Rows are points. The points of each table are mixes of a few directions, plus a little noise. How many directions does each table use, and how many do they share? Where both have some left over, give the other angles between the two spaces (their principal angles), to ten degrees, smallest first.

First:
[[ -3.2  -1.0   2.0]
 [ 34.0  11.8 -18.3]
 [-28.4  -9.8  15.3]
 [ -2.4  -1.0   1.3]]
Second:
[[ 27.4   9.6 -14.9]
 [ 10.8   3.7  -5.8]
 [ -5.6  -1.9   3.0]
 [-32.5 -11.2  17.7]]
Directions: first 1, second 1, shared 1

First:
[[-20.8  25.6  -6.1   6.3   0.6   6.7  10.0  -6.9]
 [ -7.5  16.1   0.7  20.9   4.7   5.9  27.7 -19.5]
 [ 14.0 -11.3  -6.9  -1.7 -10.4  -8.1  -8.5  10.6]
 [ -2.6   7.0   2.7  13.0   4.0   3.4  17.4 -12.7]
 [  5.2   0.5  -6.2   5.6  -7.1  -3.7   3.7   1.7]
 [ -7.9 -21.8  24.2 -39.3  21.9   7.2 -37.6  11.4]
 [-10.1  21.6 -11.1  13.3  -6.7   1.8  14.3  -5.7]
 [ 29.4 -37.6   2.3 -17.6  -7.8 -13.1 -27.2  21.1]]
Second:
[[ -6.2  10.4   7.0   8.4   0.7   1.6 -35.9 -15.3]
 [ 20.9  35.0  23.2  26.9 -23.0 -11.4   2.3  24.3]
 [ 16.5  10.9  12.4   3.3  11.5 -22.1 -20.1   1.4]
 [ -5.3 -19.7 -12.2 -16.2  13.5   0.9   8.4  -6.3]
 [  0.7 -18.9 -12.2 -15.3   7.9  -0.3  28.2   5.9]
 [ -3.8   7.4   0.5  10.4 -21.3  13.5  20.1  11.9]
 [  3.6 -14.7  -7.6 -14.2  13.8  -7.3  11.4   0.5]
 [-26.6 -10.8 -11.7  -3.0  -3.1  24.6 -14.8 -22.3]]
Directions: first 3, second 3, shared 0; angles 50, 60, 80

First:
[[-29.3  -8.9  12.5 -13.3   3.4  -6.2   2.5 -25.3  -5.9 -39.2   4.7  19.4]
 [-21.0   1.8  13.2  12.0 -18.0   9.7  22.0 -18.7  -3.9 -17.9  -1.1   7.3]
 [ -3.2   5.6  -3.9  -7.8  10.3 -18.4   1.1  17.1 -10.3  15.5   3.5  -7.6]
 [  1.6  -2.3  -4.7  -2.4  -0.7  -7.3   0.3   8.6  -3.4  10.1   0.0  -0.7]
 [-15.4  -2.1   0.4  -5.6  -1.8 -15.1   9.6   4.3 -11.7   1.8   2.3   3.9]
 [  9.4  -4.7 -13.4  -7.6   3.6 -16.6  -6.1  22.5  -5.5  25.6  -0.1  -3.8]
 [ 39.3  22.7  -2.5  13.7  17.9  24.6 -18.5  11.2  19.8  17.9  -1.2 -29.4]
 [ 47.6  -0.6 -14.5  14.0  -2.8  29.4 -23.1   8.1  25.6  21.5  -8.9 -10.9]
 [-28.9 -11.0  12.6  -4.1 -11.2   0.9  11.8 -27.6  -5.1 -35.4   1.2  21.4]]
Second (9 x 12):
[[  5.2 -18.7   7.5  14.1   4.2   9.8  -7.3  14.3   8.3  -9.7  -3.3  15.8]
 [  4.7  17.9  16.5  12.6  12.1  27.7   2.1  27.7  -2.4 -11.3  14.0  14.1]
 [-13.4  15.9 -39.3 -10.5  -1.3 -13.1  10.4 -21.3 -13.9  33.8  10.2 -31.6]
 [-15.4  -2.5 -44.0  -8.2  -3.0 -19.0   5.5 -28.4  -8.8  32.4   4.2 -29.1]
 [ 20.4 -29.8  -2.1   1.3 -18.8 -30.1  -6.5   7.8  11.5  25.2 -28.2  -8.0]
 [ -0.5  -2.9   3.4   5.0   3.1   7.0  -1.6   4.3   2.0  -6.4   1.8   6.5]
 [-13.3  -3.3  15.2  -3.4   7.0  12.5  -4.2 -16.3   2.8 -38.6   5.4  18.9]
 [  5.2  -0.8  11.4   1.3  -1.0   1.3  -2.0   6.4   3.2  -6.6  -3.8   6.3]
 [  7.7  24.2  31.3 -11.5  -2.7   3.5   3.9   5.5  -2.8 -18.4  -1.1   6.9]]
Directions: first 4, second 4, shared 1; angles 40, 70, 90
